Rows are points. The points of each table are mixes of a few directions, plus a little noise. Count the directions of each table, and those that both share. Where both have some left over, give the other angles between the two spaces (their principal angles), to ten degrees, smallest first.

First:
[[ 3.6  2.2 -1.4]
 [-1.5 -1.2  7.6]
 [ 1.2  0.7 -1.6]
 [-3.2 -1.7 -4.6]]
Second, 4 rows:
[[-4.6  6.7 -2.6]
 [ 3.4 -5.0  2.0]
 [ 1.3 -2.0  0.8]
 [-0.2  0.3 -0.1]]
Directions: first 2, second 1, shared 0; angles 70

First:
[[-2.8 -0.2  4.7  0.7]
 [ 1.5 -0.6  5.4  3.1]
 [ 0.3 -1.8  5.1  2.7]
 [-0.6 -3.4 -6.8 -2.6]
 [ 1.2  2.8 -5.5 -2.2]
 [ 0.5  3.0 -3.0 -1.6]]
Second (7 x 4):
[[ 3.5 -0.6  0.5 -1.7]
 [-1.3  0.1  0.5 -0.8]
 [-5.0  0.9 -0.6  2.2]
 [ 1.0  0.3 -1.8  3.6]
 [ 1.9 -1.2  3.4 -7.5]
 [ 7.0 -0.1 -3.1  5.4]
 [-7.1  0.7  1.1 -1.1]]
Directions: first 3, second 2, shared 1; angles 90

First:
[[ -0.1  -2.7  -2.5   2.0   1.9   2.4]
 [  0.9  -0.1  -0.8  -4.5   5.7  -0.4]
 [ -1.2   2.2   0.0  -0.7   2.4   1.1]
 [  0.6   3.0   6.0   1.4 -12.7  -6.6]
 [  0.7  -3.2  -1.3   0.9   0.5  -1.5]
 [  2.7  -5.2  -2.7  -1.0   2.1   1.3]
 [ -0.3  -1.4  -2.1   1.9   1.5   3.8]
 [ -2.2   0.7  -0.7   1.6   2.9  -1.1]
 [ -1.0   6.8   4.1  -1.5  -4.4   0.9]]
Second (7 x 6):
[[-3.7 -4.9 -0.1 -2.4  0.4 -2.4]
 [ 1.6  0.5 -2.3 -3.9 -1.0  0.3]
 [ 4.4  7.0  1.5  5.9 -0.1  3.5]
 [ 1.6 -1.1 -5.3 -9.8 -2.0 -0.4]
 [ 1.1  1.5  0.2  1.0 -0.1  0.8]
 [-1.3  0.2  3.0  5.4  1.2  0.0]
 [-3.7 -3.3  2.9  3.5  1.3 -1.6]]
Directions: first 4, second 2, shared 0; angles 40, 50

First:
[[-5.6 -5.1 -8.1  1.5  0.9 -1.0  1.1 -3.5]
 [ 2.5  3.8  3.4  0.0 -1.8  2.3 -2.0 -0.4]
 [-1.7 -4.7 -1.9 -1.0  3.1 -4.7  3.7  3.1]
 [ 3.3  7.0  4.2  0.8 -4.0  5.8 -4.8 -3.0]
 [ 2.0  0.2  3.3 -1.3  1.1 -1.8  1.2  3.2]
 [ 0.9 -1.3  1.7 -1.1  1.6 -2.4  1.8  3.1]
 [ 2.3  4.8  2.7  0.6 -2.8  4.0 -3.3 -2.2]
 [-3.6 -4.7 -5.1  0.3  1.8 -2.5  2.1 -0.5]]
Second (10 x 8):
[[ 1.2 -0.2  0.8 -0.8  1.9 -3.1 -0.5  1.3]
 [ 2.2 -1.5  0.1 -1.8  6.3 -5.3  1.5  3.8]
 [-2.1  2.7  1.4  2.4 -9.0  4.8 -3.8 -5.0]
 [-0.8 -0.4 -1.1  0.2  0.1  2.1  1.3 -0.1]
 [ 1.6 -0.9  0.2 -1.3  3.7 -3.8  0.7  2.4]
 [-0.3  2.4  2.4  1.3 -6.0  0.2 -4.2 -2.9]
 [-2.2  0.1 -1.5  1.3 -3.3  5.6  0.7 -2.4]
 [-3.5 -3.0 -6.1  0.6  3.0  9.3  7.3  0.4]
 [ 2.8  1.8  4.1 -0.7 -0.9 -7.1 -4.6  0.4]
 [ 1.2 -1.2 -0.4 -1.3  4.2 -2.7  1.5  2.3]]
Directions: first 2, second 2, shared 0; angles 30, 60

First, 7 rows:
[[-6.1  3.1  1.1 -0.6  1.2 -8.0  0.3  3.6 -2.0]
 [ 2.0 -5.9 -2.5 -5.7 -3.3 -2.2  2.0  3.1  0.7]
 [-0.9  3.1  2.2  4.7  2.2  4.2 -2.1 -1.8  0.1]
 [ 1.1  2.8  0.5  3.0 -0.6  1.3  0.8 -6.1  0.3]
 [ 9.0  1.1 -2.2 -2.0  4.3  6.7 -1.0 -1.6 -2.7]
 [-2.5  0.7  1.3  2.9 -1.2 -0.6  0.3 -2.4  1.3]
 [-2.2 -4.8 -0.1 -1.8 -3.0 -1.3  0.2  4.7  2.3]]
Second:
[[ 7.1 -1.6 -1.4  1.9 -1.6  8.6  0.7 -7.9  2.0]
 [ 1.6  1.6  1.0  3.5  1.5  5.4 -1.5 -2.5  0.5]
 [-2.2  0.2  0.3 -1.3  0.3 -3.5  0.1  2.7 -0.6]
 [-0.4  1.7  1.1  2.3  1.6  2.4 -1.5 -0.3 -0.2]
 [-6.2  1.3  1.2 -1.9  1.5 -7.5 -0.4  7.0 -1.9]
 [ 2.8 -5.2 -3.3 -6.0 -4.8 -4.1  4.1 -1.5  0.9]
 [-4.2 -0.6 -0.3 -3.6 -0.7 -7.9  1.1  5.3 -1.3]
 [ 1.9 -0.4 -0.3  0.2 -0.6  1.9  0.3 -1.9  0.4]
 [-0.1  2.9  1.9  4.7  2.7  5.0 -2.5 -1.1  0.1]]
Directions: first 4, second 2, shared 2

First, 8 rows:
[[-0.8 -3.3 -5.2 -1.9  3.2  2.5 -0.6  3.2 -3.6  1.3  0.4]
 [-0.3 -1.3 -2.0 -0.8  1.3  1.0 -0.3  1.3 -1.4  0.6  0.3]
 [ 1.4  5.8  8.9  3.4 -5.7 -4.4  1.0 -5.7  6.3 -2.3 -0.8]
 [-1.1 -4.4 -7.0 -2.6  4.4  3.3 -0.9  4.5 -4.9  1.8  0.5]
 [-0.8 -2.7 -4.2 -1.5  2.6  2.0 -0.5  2.6 -2.9  1.0  0.4]
 [ 1.2  5.2  8.1  3.0 -5.1 -4.0  1.0 -5.2  5.7 -2.1 -0.7]
 [ 0.8  2.9  4.5  1.7 -2.7 -2.2  0.6 -2.8  3.1 -1.1 -0.3]
 [-0.5 -2.1 -3.3 -1.3  2.1  1.7 -0.4  2.1 -2.3  0.9  0.3]]
Second:
[[-1.8 -2.9  2.8 -1.5  0.2  2.4  0.4  1.3  3.1  0.6 -0.6]
 [ 0.8 -0.3  3.4 -2.4  4.3  2.0  3.1  0.3  1.2 -0.6  0.9]
 [ 0.0  4.4 -2.8 -2.2  2.7  3.1  0.6 -2.7  3.7  3.1 -2.8]
 [-1.5 -2.8  1.5  0.3 -1.7  0.8  2.7  4.5  3.2  0.6 -3.2]
 [ 0.6  5.3 -4.0  2.2  7.1  0.2 -2.2 -0.6  4.5 -4.0  0.6]
 [-0.1 -3.6  1.8  1.9 -7.4 -4.8 -5.1 -0.9 -9.5 -0.2  5.8]
 [ 1.9 -0.1  2.4  0.9 -1.8 -3.7  2.2  2.9 -6.3 -1.0  2.8]
 [ 0.8 -0.1  4.3  0.7 -6.3 -4.6  2.7  7.3 -8.1  2.2  3.1]
 [-0.6  2.6 -0.9 -0.9  1.8  1.7 -0.7 -0.5  2.6  1.3 -0.5]
 [-0.7  1.5 -2.5  0.6  0.2  0.3 -3.4 -2.1  1.1  0.2  0.3]
 [ 0.4 -4.1 -6.1  0.5  0.9  2.6 -0.3 -9.5  4.4 -2.2 -6.4]]
Directions: first 1, second 6, shared 0; angles 90
